Each row of a before or after table is a point. The points were changed in one or more steps. Then noise was added and the rows were shuffled. The steps act on how far a point lies along the listed directions, d1 being the first. Write out the steps. A step turns or swaps two directions, mirrors them in a line or flattens them onto one, adds a multiple of one to another, or multiplies one. Angles are multiples of 10 degrees, from the lower direction toward the higher: turns from -170 to 170, lines from 10 to 170 but not 90. Use the fewest steps. Two steps may share a direction if one is a turn and the other turns, adds or multiplies; they go together, in the order done. Otherwise the lowest direction goes first.

Directions:
(1): [-1.64 -0.86]
(2): [-0.86  1.64]
Before:
[[ 0.01  0.18]
 [ 0.02 -0.43]
 [-0.06 -0.31]
 [-0.08 -0.75]
 [ 0.18  0.41]
 [ 0.00 -0.37]
 [ 0.01  0.71]
 [-1.14 -0.30]
 [-0.08 -0.17]]
After (9 x 2):
[[ 0.12 -0.16]
 [-0.25  0.34]
 [-0.18  0.23]
 [-0.49  0.56]
 [-1.06 -0.41]
 [ 0.38 -0.52]
 [ 0.41 -0.24]
 [-0.22  0.30]
 [-0.20  0.11]]
Steps: mirror d1 and d2 in the line at 10 degrees

Directions:
(1): [ 0.75  2.07  1.39 -0.26]
(2): [ 1.50 -0.75 -0.06 -2.01]
Before (9 x 4):
[[-0.15  0.68  0.27  0.34]
 [-0.03 -0.25 -0.11 -0.12]
 [-0.67 -0.68 -0.50  0.77]
 [ 0.50  0.06  0.30 -0.95]
 [-0.07 -0.07  0.06 -0.39]
 [ 0.11  0.06 -0.29 -0.50]
 [-0.18 -0.64 -0.28  0.19]
 [-0.82 -0.39 -0.46  0.55]
 [-0.48  0.18  0.23  0.43]]
After (9 x 4):
[[-0.22 -0.57 -0.34 -0.23]
 [-0.65  0.34  0.17  0.65]
 [-0.59 -1.42 -0.85  0.36]
 [ 0.08 -0.13 -0.06 -0.49]
 [-0.10  1.53  0.80  0.48]
 [ 0.16 -0.02 -0.38 -0.71]
 [-1.40 -1.31 -1.06  0.88]
 [-1.43 -1.74 -1.34  1.25]
 [ 1.04  0.37  0.56 -1.45]]
Steps: multiply d1 by 2.5; multiply d2 by 1.6

Directions:
(1): [ 0.34  2.82  0.95 -2.33  0.15  0.42 -0.40  0.46  0.67]
(2): [-0.02 -0.25 -2.03 -1.51  2.39 -0.24 -0.19 -1.63 -0.68]
Before:
[[-0.04  0.24 -0.26  0.03 -0.05  0.25  0.19  0.10 -0.38]
 [-0.22 -0.44 -0.19 -0.04  0.12  0.04  0.18  0.12 -0.12]
 [ 0.11  0.56  0.30 -0.32  0.09  0.03  0.01 -0.12  0.03]
 [-0.04 -0.68 -0.49 -0.08  0.29 -0.39 -0.23 -0.38 -0.13]
 [-0.25 -0.10  0.25  0.51 -0.58  0.02  0.12  0.12  0.09]
 [-0.17  0.51 -1.16 -1.01  1.26 -0.07 -0.34 -0.84 -0.52]
 [ 0.20  1.07 -0.19 -1.27  0.79 -0.22 -0.32 -0.34 -0.08]
 [-0.12  0.01 -0.32 -0.48  0.42  0.23 -0.39 -0.31 -0.06]
 [ 0.32  1.28  0.99 -0.82 -0.37  0.07 -0.32  0.46  0.43]
 [-0.04  0.35  0.16 -0.02 -0.31  0.24  0.00  0.23  0.08]
 [-0.06 -0.78 -0.77  0.40  0.37 -0.37  0.41 -0.28  0.01]
 [-0.10  0.20 -0.60 -1.56  1.11  0.21 -0.55 -0.61  0.02]
 [ 0.05  0.41  0.39 -0.05 -0.15  0.25 -0.06  0.19  0.17]
 [-0.09 -0.71 -0.71  0.03  0.61 -0.20  0.31 -0.57 -0.10]]
After (14 x 9):
[[-0.06  0.15  0.51  0.51 -0.82  0.25  0.07  0.53  0.15]
 [-0.22  0.22  1.10  0.88 -1.47  0.13  0.15  0.80  0.40]
 [ 0.15  0.07  1.34  0.85 -1.36 -0.03 -0.07  0.88  0.35]
 [ 0.02 -0.31 -1.07 -1.02  1.19 -0.40 -0.36 -0.91 -0.26]
 [ 0.05  0.07  0.10  0.07  0.11 -0.03  0.08 -0.21 -0.10]
 [-0.22 -0.18 -3.56 -2.36  3.90 -0.37 -0.50 -2.71 -1.37]
 [ 0.00  0.10  0.71  0.57 -0.69  0.24  0.03  0.48  0.22]
 [-0.04 -0.25 -1.57 -1.26  1.88 -0.25  0.11 -1.34 -0.30]
 [-0.13 -0.25 -1.17 -0.91  1.33  0.10 -0.43 -0.96 -0.37]
 [ 0.06 -0.15 -1.76 -1.31  2.16 -0.51 -0.28 -1.47 -0.72]
 [ 0.04 -0.08 -1.15 -0.73  1.18 -0.32  0.25 -0.68 -0.04]
 [-0.20 -0.74 -2.73 -2.39  3.32 -0.11 -0.65 -2.25 -0.79]
 [-0.05  0.20 -0.36 -0.01  0.04  0.23  0.19  0.02 -0.41]
 [-0.19 -0.19 -0.27 -0.42  0.34  0.05  0.12  0.02 -0.10]]
Steps: multiply d1 by 0; multiply d2 by 3

Directions:
(1): [-2.45  0.44  0.05  2.55 -0.71  0.37 -0.83 -1.40  1.50  0.48 -1.37 -0.38]
(2): [ 1.32 -0.50  1.00  2.45 -0.65 -1.31  0.69  1.33 -1.08 -1.88 -1.36 -0.78]
(3): [-1.06  0.16 -0.72  0.17 -2.72 -0.19 -0.89 -0.10 -2.74  0.45  1.56 -0.66]
(4): [-0.19  2.33  2.53  0.08  0.17  1.83  0.02 -0.71 -0.79 -1.62  0.75  0.96]
Before (10 x 12):
[[ 0.03  0.46  0.43  0.22 -0.30  0.29  0.15 -0.23 -0.49 -0.26  0.22  0.02]
 [-0.15 -0.56 -0.42 -0.01 -0.90 -0.07 -0.14  0.02 -0.82  0.51  0.46 -0.55]
 [ 0.36 -0.06 -0.60 -0.98 -0.38 -0.48  0.22  0.05 -0.33  0.53  0.44  0.15]
 [-0.33  0.07 -0.37 -0.61  0.49  0.38 -0.08 -0.21  0.88  0.71  0.16  0.48]
 [-0.08  0.60  0.33 -0.19 -0.92  0.44 -0.27 -0.12 -1.33 -0.11  1.06 -0.11]
 [ 0.04 -0.33 -0.56  0.34 -0.48 -0.77 -0.17  0.59 -0.61  0.02  0.08 -0.62]
 [ 0.89  0.38  0.27 -0.61  0.14  0.11  0.27  0.34 -0.65 -0.41  0.71  0.52]
 [-0.13 -0.53 -0.37  0.03 -0.04 -0.16 -0.16 -0.10  0.53  0.44 -0.46 -0.04]
 [-0.84  0.21 -0.06  0.16 -0.39  0.15 -0.46 -0.33 -0.08  0.34  0.03 -0.24]
 [-0.33  0.79  0.73  0.14 -0.34  0.76  0.06 -0.45 -0.77 -0.30  0.91 -0.08]]
After (10 x 12):
[[-0.78  0.12 -0.09  0.28 -0.46  0.00 -0.46 -0.23 -0.07  0.27 -0.06 -0.31]
 [-0.08  0.33  0.01 -0.26 -0.89  0.25 -0.35 -0.10 -1.09  0.13  1.01 -0.17]
 [ 0.01  0.46  0.40  0.22 -0.36  0.25  0.16 -0.18 -0.47 -0.25  0.18 -0.07]
 [-0.22 -0.82 -0.62 -0.01 -0.93 -0.23 -0.07  0.12 -0.72  0.70  0.43 -0.66]
 [-0.31  0.09 -0.26 -0.65  0.53  0.45  0.01 -0.30  0.86  0.68  0.16  0.51]
 [ 0.27 -0.07 -0.79 -1.13 -0.41 -0.49  0.16  0.02 -0.23  0.68  0.52  0.13]
 [ 0.02 -0.48 -0.76  0.31 -0.46 -0.90 -0.09  0.63 -0.53  0.16  0.01 -0.62]
 [-0.07 -0.48 -0.30  0.15 -0.02 -0.12 -0.23 -0.07  0.45  0.34 -0.48 -0.02]
 [-0.28  0.62  0.51  0.16 -0.29  0.67  0.04 -0.33 -0.69 -0.20  0.83 -0.11]
 [ 0.76  0.38  0.16 -0.85  0.22  0.21  0.18  0.23 -0.58 -0.22  0.87  0.53]]
Steps: add 0.3 times d1 to d2; add -0.3 times d3 to d4
